Each row of a before or after table is a point. One or more steps were done to the points. Then noise was added and the rows were shuffled. The steps act on columns, c1 being the first. What was done? A step turns or swaps two columns, mirrors them in a line or flattens them onto one, adds a multiple of one to another, or multiplies or shifts one. Angles are multiples of 10 degrees, from the lower column toward the higher: turns from -170 to 170, lines from 10 to 170 but not 90. Use the fewest steps. Two steps may share a column if one is a turn and the other turns, adds or multiplies; they go together, in the order done. Otherwise the lowest column goes first.
In the rows, 128 means zero.

Before (13 x 3):
[[120 107 151]
 [128 182 119]
 [116 119 120]
 [119 188 186]
 [191 189 147]
 [120 116 170]
 [121 121 122]
 [137 181 133]
 [125 129 125]
 [180 132 175]
 [157 183 228]
 [117 122 122]
 [155 167 120]]
After (13 x 3):
[[139  94 101]
 [149 106  87]
 [122 136 127]
 [115 139 127]
 [163  77 165]
 [237  78 138]
 [158 140 158]
 [129 123 128]
 [161  42 108]
 [147 111  79]
 [127 143 121]
 [138 141 156]
 [209 115 102]]
Steps: turn c1 and c2 by -110 degrees; turn c1 and c3 by -60 degrees

Before (12 x 6):
[[ 84  92 140 123 128 149]
 [138  97 113  98  78 163]
 [ 80  88 105 104 151 104]
 [ 92 137  80  98 111 114]
 [ 73  80 125 135 157 101]
 [128 163 123 139 184 152]
 [162 150 138 139 186 109]
 [ 79  92 109 122 197 168]
 [182 121  94  82  94 156]
 [110 152  93 196 212 122]
 [151 195 125 169 194 140]
 [106 109 122  69 102 144]]
After (12 x 6):
[[ 79  76 128 146  61 114]
 [152 151 129 189  80 190]
 [108 104 127  64 134 119]
 [139  81 129  82 164 118]
 [ 93 143 129  95 134 128]
 [112 146 128 222  71 144]
 [128 125 129 157  81 170]
 [ 85  92 126 124 129 107]
 [ 80 126 127 111  98  79]
 [164 155 128 160  79 139]
 [184 100 127  72 143 136]
 [ 74 127 128 144 103  73]]
Steps: turn c2 and c6 by 60 degrees; multiply c3 by 0; mirror c4 and c5 in the line at 10 degrees

Before (11 x 11):
[[170  89 105 108 139  91  88 208  89 121 112]
 [117 110 119 174 121 163 109 126 103 111 139]
 [168 162 109 187 111 176 170 167 159 105 113]
 [149 188 106 182 158 187 148 102 167 145 108]
 [138 135 102 144 114 163 116 181  84 186 165]
 [179 170 166 134  98  86 130 144 124 110 125]
 [ 75 186 112 117  90 114  96 149  96 169 136]
 [141  97  77 142  76 195 104  97 172 167 101]
 [138 185 165  85 161 141 131 167 179 126 127]
 [ 95  93 147 114 157  93  97 148 183 165 135]
 [180 157  87 136 115  94  77 136 170 127 187]]
After (11 x 11):
[[161 139  92 146 114 184 128 134 165  63 146]
 [ 94 188 105 130  89 167 124 101 153 110 169]
 [147 163 165 170 110 142 206 189 135 103  90]
 [132 187 171 173 157  93 196 137 134  69  99]
 [206 157 182 152 115 146 100 112 153 156 140]
 [148  90 100 122 140 207  64 150 164 163  88]
 [168 166 113 135  99 147 155 124  93 172  95]
 [137 184 165  86 162 155 142 157  76 117 118]
 [120  95 186 150  77  94  97 122 166  48 102]
 [104  96 175 126 158 170  76  93  90 131 152]
 [127 110 106 182 122 109 118 159 150 116 142]]
Steps: turn c1 and c11 by -40 degrees; turn c4 and c7 by 20 degrees; add 0.5 times c2 to c7; turn c3 and c9 by -110 degrees; turn c6 and c10 by -130 degrees; turn c6 and c8 by -60 degrees

Before (14 x 14):
[[137 102 137 144 169  97 132 154 113 148  70  74 108 167]
 [145 149 175 167 112  76 186 102 180  68 134 157 202 158]
 [163  86 168 110 184  91 124 187 164 146 110  79 201 145]
 [128 134 117  86 166  75 173  92 101 165 172 121 135 141]
 [ 99 152 139 115 158 166 139 164 165 109 156 130 131 119]
 [149 104 177 112 116  77 200 180 126  95  78 123 102 112]
 [112  81  98 130 108 139 194 168 139 135 159  67 177 148]
 [129  66  64 157 146  75 167 146 147 136 160 154 136 137]
 [ 99 114 155 143  86  95 124 122 177  84 109  95 206 101]
 [123 123 177 157 126 117 110 177 120 160 120 149 112 118]
 [134 178 156 158 101  77 158 167  97  79  64 139 159 140]
 [198  86  64 114 137  99 214 120 156 159 141 164 110 120]
 [153  96 111 111 123 116 129 125 118  92 139 116 149 160]
 [160 133 117 167 173 152 151 159 133  97 167  92 102 102]]
After (14 x 14):
[[ 84 107 152 197  84 190 121 146 118  97 149 155 207 151]
 [161 181  40  98 140 159 209 135 130 201 118 150 110 133]
 [ 93 134 156  96 119 162 193  77 170 151 171 155 105 154]
 [ 73 115 148 174 103 132 161  88 183 135 189  80 159 121]
 [106 117 139 115 157 133 137  88  78 100 100 110 134 144]
 [ 81 132 107 124 124 129 133 130 144 149 119 158 148 101]
 [ 64 145 161 216 110 199 188 154 130 150 124  90 197  92]
 [149 108 168 164 183 180 126  73 136 163 146 188 200 124]
 [166 122 103  88 165 143 176 169 186 130  85 129 140 107]
 [136 180  54 162 142 179 169 108 158 127  97 167 134 123]
 [ 98  91 112 149 176 117 153 102 104 154  92 139 107 159]
 [136 100  80 164 106 135 193  85 111 113  99 196 179 117]
 [163 149 182 150 121 134 112  85 145 123 133 123 114 147]
 [155  96 138 130 171 130 136  97 162 134 186 180 110  99]]
Steps: swap c1 and c10; turn c2 and c12 by -120 degrees; add -0.3 times c7 to c3; add 0.7 times c13 to c4; turn c6 and c9 by -130 degrees; turn c8 and c14 by 170 degrees; multiply c11 by -1

Before (11 x 20):
[[153 115 165 149 122 139 171  99 172 149 183 138 151 204  76  89 111 119
  113  82]
 [ 69 122 103 163 110 163  88 161 184 177 137 141 139 100 177  83 133 137
  174  82]
 [156 108 117  82 141 101 156  97 140 160  85  84 162 112 128 115 177 160
   83 148]
 [ 72 178  81  82 130 191 105 134 102 222  86 132 163 144  85 121 180 112
  143 146]
 [146 181 106 102 106 139 148  95 174 117 166 157  84 129 151 151 135 176
  101 107]
 [157 108 128 129 166 174 100 142 118 194  80 147  85 138 123 144 137 172
  136 113]
 [125 108 156  78 164 104  75 143 104 210 176 167 139 124 184 134 122 116
  175 160]
 [112 117 159 170  98 122 159 118 150 116 184  69 151 171 180 121 153 138
   91 149]
 [169 140 143 165 160 150 100 143 163 168 174 112 130 116 135 178 156 102
  151 104]
 [128 169 148  71 126 178 110 187  90 183  79  72 113 161  78  75  73 140
  104 109]
 [ 85 158 148  77 126 100 151 113 106 147 163 158  99 133 133 172 154 114
  145 136]]
After (11 x 20):
[[ 92 117 161 167 138 162  85 156 190 183 137 143 103  96 176  79 125 134
  177  48]
 [ 98 114  86  87 112 103  72 147 111 215 169 161 154 123 184 121 125 110
  177 182]
 [147 138 101 164 111 153 108 143 168 169 175 109 183 110 130 176 163 104
  147  91]
 [105 119 118 163 175 122 164 116 158 104 181  71 162 172 179 110 150 137
   88 160]
 [149 102 114 128  95 179 108 143 122 192  78 145  63 133 125 166 134 174
  134 103]
 [158 116 131  84 104 104 159  94 136 162  87  85 176 110 125 102 173 159
   82 157]
 [128 117  92 148 151 136 169  96 177 149 176 145 133 212  80  85 109 118
  116  58]
 [109 182 166  77  96 189 111 132 106 217  85 139 181 148  85 102 189 108
  142 153]
 [ 77 159 117  83 134 100 153 110 102 146 166 152 113 134 134 181 161 116
  149 141]
 [168 175 162 103 139 136 150  96 171 118 163 156  81 136 152 165 132 176
   97  90]
 [117 175 112  75 139 182 112 185  93 187  72  73  44 159  74  87  74 141
  111 100]]
Steps: turn c3 and c5 by 150 degrees; add 0.7 times c3 to c1; turn c13 and c16 by -30 degrees; multiply c13 by 2; multiply c20 by 1.6
